Every row gives one point. A path goes straight from each point to the next, and from the last back to the first. The post is the endless flat space through its rows: a point in 2 columns, a line in 3, a plane in 4, and so on, so that a path can go around it. Count how often the path circles the post. Going back the other way cancels.
In the rows, 128 means zero.

Post:
[[107 123]]
Path:
[[ 69 175]
 [ 67 111]
 [110  88]
 [134 101]
 [118  86]
 [ 94  99]
 [ 43 148]
 [ 92 176]
 [133 140]
 [149  99]
 [117 104]
 [107  74]
 [135  99]
 [127 127]
 [116 165]
 [ 77 148]
 [ 62 109]
 [100 106]
 [149  63]
 [123 125]
 [115 151]]
Times around: 1

Post, 8 rows:
[[ 58 104  96 109 111  94 154  79 139]
 [105 170 131 156  96 135   7 151  67]
 [128 110 138 129 140 120 112 142  79]
 [105 136 139 111 106 162 137  99 138]
 [126 119 137 135 135 122 131 176 175]
 [100 132  60 173 114 135 131  84 156]
 [171 158 117 129 110 114 130 163 127]
 [131 104 147 147 107 116 132 182 120]]
Path, 18 rows:
[[143 127 151 145 140  88 172 160 108]
 [121 215  62 172 116 134  89 144 136]
 [111 105  98  99 143  73  96 213 188]
 [108  92  30 153  57 110 172 101 119]
 [135  92 127 137 133 136 163 108 113]
 [ 94 135 126 171 164 104 105  80 114]
 [ 84 169 127 123  80 101 121 133 120]
 [136 188  60 131 124 106 161 120 150]
 [152 119 134 165  91 133 120 215  89]
 [146 118 111 152 131 133 100 204 159]
 [156 135 119 165  75 143  86 165 143]
 [156 162 117  96 128  61 116 120  82]
 [120 141 140 122 115  90 145 143  91]
 [ 90 143 115  89 113  71 130 141 110]
 [116 107 125 145 119 167 104 128 109]
 [125 125 139 130  72 118  75 149  92]
 [ 82 125 198 181 103 137  77 119  99]
 [ 50  91 144 169 138  88  94 134 154]]
Times around: 3
